Every row gives one point. The ring and each string are closed loops that go straight from each point to the next, and from the last back to the first. Before rounding, they use only three directions, however many columns there are. How many times does the string pass through the ring? Passing back the other way cancels.

Ring (8 x 4)
67	43	1	25
26	86	-19	32
-19	80	-30	35
-59	28	-29	33
-59	-49	-8	23
-20	-87	13	15
35	-75	22	13
71	-17	15	18
String (19 x 4)
91	-33	60	0
92	-20	41	8
56	7	50	3
19	6	16	16
62	-10	-35	39
111	3	-27	38
100	22	18	19
67	27	48	5
22	10	25	13
45	-9	-12	29
84	-31	-24	35
95	-43	0	25
40	-31	-30	36
23	-16	-1	23
33	-18	58	-1
26	-15	51	1
18	-12	17	15
49	-48	-37	39
102	-74	-7	28
Times through: 2

Ring (10 x 9)
137	6	-3	19	-12	-4	-10	-19	-20
97	67	-29	-10	-10	-9	-10	-14	-12
52	100	-36	-28	-12	-11	-12	-8	-2
-23	113	-30	-43	-17	-10	-16	4	17
-66	84	-16	-39	-21	-6	-19	11	29
-70	7	13	-11	-24	1	-21	14	32
-27	-58	39	19	-25	6	-20	8	24
42	-98	59	45	-25	9	-18	-2	10
98	-100	59	54	-23	8	-16	-11	-4
141	-61	34	45	-17	3	-12	-18	-17
String (7 x 9)
-135	101	35	-47	-35	1	-28	21	51
-58	52	52	-18	-33	3	-25	10	34
-89	21	61	-12	-35	6	-27	15	42
-10	-8	56	9	-30	6	-22	4	22
-5	-14	-11	1	-16	-2	-15	4	14
-69	-10	-42	-14	-12	-5	-14	15	27
-132	54	-11	-39	-23	-3	-22	23	45
Times through: 1

Ring (9 x 12)
70	49	-16	-32	3	-21	36	21	-3	5	-30	-1
24	102	-33	14	-10	-26	34	11	16	-2	-7	4
-35	94	-46	56	-18	-11	38	2	29	-7	23	5
-71	58	-58	74	-17	7	42	-4	32	-7	37	-1
-96	-20	-72	71	-7	33	50	-10	25	-3	38	-14
-77	-86	-64	42	5	48	54	-5	11	3	26	-21
-29	-116	-36	3	10	47	53	7	-4	8	10	-19
42	-86	-2	-39	11	24	47	23	-16	10	-13	-9
72	-25	-1	-49	9	0	41	26	-15	9	-27	-4
String (16 x 12)
19	-16	-63	-17	18	7	45	4	-2	10	-31	-24
67	-32	-38	-54	23	2	44	15	-15	14	-48	-22
116	-29	-28	-90	30	-9	41	23	-26	18	-73	-23
119	-5	30	-74	5	-15	36	38	-22	9	-36	6
111	24	43	-59	-6	-21	33	41	-16	4	-21	16
121	67	-4	-66	9	-37	32	29	-13	9	-54	-1
96	89	-72	-55	25	-40	35	9	-4	13	-79	-25
50	63	-73	-25	18	-22	39	4	3	10	-52	-23
6	12	-35	6	0	3	42	10	6	3	-3	-6
33	31	9	-2	-13	-7	37	24	4	-2	9	12
7	9	-36	4	1	4	42	10	6	3	-5	-8
47	29	-49	-25	13	-11	40	10	-1	8	-37	-16
85	28	-63	-59	28	-20	40	10	-11	15	-71	-27
108	-2	-10	-73	18	-15	38	27	-20	13	-54	-10
88	-24	-31	-67	24	-5	42	19	-19	15	-56	-20
22	-15	-64	-20	19	6	45	4	-2	11	-34	-25
Times through: 0
String (20 x 12)
-5	-161	30	-13	-3	57	52	27	-16	5	33	2
-6	-75	0	1	-4	32	47	18	-3	3	21	0
-1	-59	27	7	-15	27	44	26	-1	-2	36	13
17	-135	37	-23	-4	45	49	31	-17	5	25	6
37	-153	7	-50	16	44	51	25	-25	13	-9	-13
47	-123	-19	-56	24	32	50	19	-24	15	-30	-22
83	-132	48	-72	8	30	46	40	-32	11	-10	3
79	-92	41	-61	4	19	43	38	-25	9	-9	5
91	-79	8	-74	18	12	44	30	-27	14	-37	-10
83	-59	-43	-74	33	6	45	16	-23	18	-64	-29
23	-22	-50	-19	15	8	45	8	-3	9	-26	-20
56	-42	-67	-53	33	6	46	7	-15	17	-60	-34
91	-79	3	-75	19	11	44	29	-27	14	-40	-12
96	-110	50	-77	7	20	43	42	-32	11	-16	5
74	-120	38	-64	8	28	46	37	-28	10	-10	1
53	-132	-2	-59	20	35	50	24	-26	14	-23	-16
18	-103	-61	-37	30	32	52	5	-14	16	-36	-34
0	-72	-54	-14	18	27	50	5	-5	11	-17	-25
-1	-152	-56	-32	30	50	56	5	-17	17	-24	-36
-6	-178	-20	-27	19	60	56	14	-19	13	1	-22
Times through: 0

Ring (10 x 14)
76	-29	-57	-39	-53	-17	26	32	-42	11	2	51	35	43
51	24	-56	-34	-27	-4	-3	12	-14	3	-2	51	22	-7
10	66	-42	-23	9	19	-40	-13	13	-7	-3	45	-2	-51
-32	81	-18	-9	47	44	-76	-34	29	-17	-1	33	-28	-74
-57	65	3	0	65	58	-92	-42	29	-21	2	23	-45	-68
-66	20	13	1	60	61	-87	-36	12	-17	7	18	-52	-36
-50	-47	4	-11	24	46	-53	-13	-21	-2	11	21	-43	20
-18	-89	-13	-23	-13	25	-16	10	-46	11	12	29	-23	61
29	-107	-33	-35	-48	0	20	32	-65	19	11	38	5	90
68	-89	-47	-40	-64	-16	36	42	-65	18	8	46	28	87
String (13 x 14)
-26	-134	-16	-29	-30	22	-2	19	-65	21	15	29	-27	93
-78	-131	-32	-40	-33	33	-10	8	-56	33	13	37	-51	69
-46	-115	4	-17	-1	38	-28	5	-51	10	16	20	-41	74
20	-73	27	2	22	31	-34	7	-42	-14	16	10	-11	70
15	-29	-11	-15	3	21	-26	4	-26	-4	8	29	-6	28
19	-52	-21	-23	-15	14	-11	13	-38	4	8	33	-2	46
24	-36	-20	-20	-10	14	-15	11	-32	0	7	33	1	35
11	-72	-68	-52	-65	-5	24	27	-50	30	4	55	3	51
59	-126	-93	-69	-117	-35	75	59	-84	47	5	66	31	105
22	-81	-74	-55	-75	-11	35	33	-56	33	4	58	9	60
14	-54	-45	-37	-37	5	4	18	-40	16	6	44	0	41
50	-62	-4	-14	-10	9	-7	20	-46	-5	11	26	10	67
50	-92	14	-6	-3	14	-9	23	-57	-8	16	16	7	93
Times through: 0

Ring (6 x 14)
68	33	-13	3	-94	11	26	-18	11	33	6	26	6	-22
17	67	-62	11	-54	29	36	-30	18	38	-20	-5	-26	-26
-78	32	-54	2	25	43	40	-20	-16	22	-66	-47	-57	15
-85	-64	24	-25	42	25	26	8	-58	-4	-71	-32	-34	62
-39	-95	63	-33	8	9	17	17	-63	-9	-48	-4	-5	65
62	-45	58	-16	-85	-3	15	7	-24	11	4	37	26	17
String (12 x 14)
-30	-26	42	-5	-26	23	28	10	-39	9	-37	-13	-17	33
-36	-82	151	-5	-48	16	22	48	-76	-7	-30	-7	2	67
12	-109	138	-24	-58	-3	11	39	-69	-10	-15	23	26	63
37	-113	51	-50	-26	-14	5	6	-47	-7	-19	39	28	51
10	-62	6	-34	-13	3	16	-7	-31	4	-31	16	3	33
-15	-43	41	-15	-26	15	23	8	-39	6	-33	-1	-7	36
-47	-55	74	-10	-15	21	26	22	-56	0	-44	-17	-15	52
-31	-36	13	-17	-4	19	25	-1	-35	7	-44	-10	-18	34
-55	-92	-46	-58	76	8	15	-20	-44	-7	-74	-9	-23	59
-127	-85	-3	-39	96	29	26	1	-68	-12	-97	-48	-49	79
-146	-45	89	5	37	48	39	36	-81	-6	-84	-69	-56	76
-52	-38	40	-10	-3	25	28	11	-46	4	-49	-21	-23	43
Times through: 0
String (24 x 14)
63	94	-11	34	-127	28	37	-16	26	47	13	11	-8	-45
13	68	7	29	-88	34	39	-5	3	36	-10	-10	-21	-19
5	13	-23	-5	-36	21	29	-16	-7	23	-27	-2	-17	2
24	2	-89	-28	-7	10	22	-41	8	23	-31	12	-13	-5
22	50	-120	-12	-16	21	30	-52	26	35	-30	2	-27	-26
-6	136	-106	34	-54	49	49	-43	39	54	-27	-30	-53	-51
14	32	-117	-20	-2	19	28	-50	19	30	-36	2	-26	-16
9	89	-129	5	-25	33	38	-53	35	44	-31	-12	-40	-39
-4	117	-64	36	-67	46	47	-29	26	49	-22	-26	-44	-41
-9	101	-6	43	-86	46	47	-8	9	43	-17	-27	-38	-28
17	98	-28	35	-90	39	43	-18	19	45	-9	-13	-29	-36
21	98	9	44	-112	39	43	-5	13	45	-1	-12	-23	-34
23	14	-21	-5	-49	17	27	-17	-3	24	-18	7	-9	-3
54	-15	-66	-33	-30	0	17	-36	6	21	-17	30	5	-4
31	-27	-44	-32	-20	4	18	-26	-7	16	-25	21	0	9
23	4	14	-1	-63	16	26	-5	-12	21	-14	9	-4	4
21	-23	-18	-22	-29	8	21	-16	-13	15	-24	14	-3	12
85	-43	-47	-43	-45	-13	9	-32	3	16	-4	51	24	0
126	-10	19	-13	-127	-11	13	-12	8	26	31	63	41	-18
115	32	83	24	-176	5	24	12	3	34	43	47	35	-26
47	26	57	19	-115	18	29	9	-9	28	8	15	6	-8
37	13	22	4	-81	16	27	-3	-8	25	-5	13	1	-3
15	24	31	13	-78	24	31	2	-13	25	-11	0	-9	0
46	61	23	28	-116	25	35	-3	6	37	7	8	-5	-25
Times through: 2

Ring (7 x 14)
-5	-2	47	-50	72	-59	-39	-30	32	58	40	-83	12	-29
-27	0	-6	-61	41	-39	-20	-21	47	42	-1	-58	41	-26
-25	15	-54	-40	-30	12	11	3	3	-8	-39	-5	48	13
-1	25	-72	10	-94	49	38	41	-49	-62	-64	54	37	49
21	12	-49	50	-90	24	39	74	-37	-72	-65	74	29	32
31	0	-4	51	-44	-15	18	67	-14	-44	-34	43	17	5
27	-1	43	15	19	-43	-15	22	-3	6	17	-21	0	-10
String (23 x 14)
-22	19	-30	-52	-9	8	-2	-17	-7	9	-13	-31	33	16
-42	12	-81	-54	-34	13	16	3	26	-6	-59	-1	68	5
-23	6	-69	-17	-44	5	22	32	22	-24	-64	23	60	2
-3	16	-32	-11	-38	12	12	17	-21	-21	-29	7	29	22
-2	39	-65	-8	-94	69	33	16	-81	-56	-46	35	23	70
3	36	-93	23	-134	81	54	52	-83	-90	-80	81	34	76
6	9	-70	37	-91	23	42	73	-17	-69	-80	75	46	24
9	10	-37	21	-57	10	23	48	-20	-43	-46	38	30	19
21	23	-27	27	-73	33	25	40	-64	-54	-33	40	11	47
41	2	-44	95	-108	13	50	114	-34	-97	-79	110	27	25
42	-10	-20	93	-72	-20	35	112	-2	-74	-65	90	26	-2
39	1	12	57	-38	-18	13	65	-24	-42	-21	39	5	8
41	-14	34	61	-5	-54	1	70	13	-23	-12	25	8	-22
10	-4	4	10	-1	-35	-1	34	19	-5	-16	-1	25	-15
14	12	23	-8	4	-15	-11	2	-25	4	14	-27	2	11
26	6	92	-24	71	-54	-46	-31	-17	50	73	-86	-26	-8
10	-11	81	-33	95	-86	-50	-22	42	67	58	-91	-1	-45
-1	-8	23	-22	42	-56	-21	5	42	30	7	-43	26	-33
1	9	7	-22	7	-17	-10	-2	-5	10	4	-30	16	3
-14	8	40	-72	70	-42	-41	-52	16	63	46	-97	10	-15
-34	-13	16	-79	87	-76	-39	-34	88	75	17	-91	46	-58
-16	-5	-14	-30	19	-39	-8	10	47	19	-19	-26	44	-27
-11	11	-13	-34	0	-9	-5	-4	1	8	-9	-27	28	5
Times through: 5
String (25 x 14)
12	37	-75	28	-126	77	49	48	-92	-87	-66	74	23	77
19	28	-69	45	-122	60	50	66	-75	-90	-71	84	25	63
19	24	-32	25	-76	36	27	40	-64	-56	-36	42	13	48
12	9	-21	17	-42	1	15	39	-19	-32	-32	24	24	15
31	-13	-38	85	-75	-20	40	114	15	-74	-79	94	41	-9
43	-12	-12	92	-63	-27	31	110	2	-68	-59	83	24	-7
31	10	15	32	-30	-6	6	38	-39	-29	-6	15	0	20
35	8	35	28	-10	-19	-4	30	-35	-16	10	-2	-8	12
34	7	53	15	13	-30	-16	13	-31	2	29	-25	-14	6
18	9	34	-5	14	-24	-15	3	-20	9	21	-32	-1	5
7	0	14	-6	13	-35	-9	16	13	8	-1	-20	19	-12
4	-8	24	-11	34	-54	-18	13	36	23	5	-33	23	-30
3	7	3	-14	1	-18	-6	8	-2	4	-3	-20	19	1
-7	-11	28	-33	59	-67	-28	-4	55	44	14	-57	28	-42
-20	-11	52	-76	108	-85	-52	-46	72	87	47	-112	24	-55
-22	3	33	-79	77	-51	-42	-51	37	70	40	-100	21	-27
-10	5	-2	-35	16	-24	-11	-5	15	19	-2	-36	28	-8
-16	-2	-15	-31	14	-32	-7	7	38	16	-18	-26	42	-20
-17	0	-25	-29	4	-26	-2	11	35	9	-26	-17	45	-16
-41	2	-60	-56	-3	-15	4	1	52	13	-46	-19	67	-17
-39	21	-78	-58	-41	28	16	-7	2	-9	-51	-5	59	21
-15	33	-52	-37	-56	47	16	-7	-52	-24	-29	0	28	50
-6	15	-39	-10	-41	12	15	21	-15	-24	-36	12	34	20
-11	12	-81	9	-81	27	38	53	-7	-54	-79	56	55	22
0	36	-100	21	-137	83	57	53	-79	-92	-86	84	39	75
Times through: 4
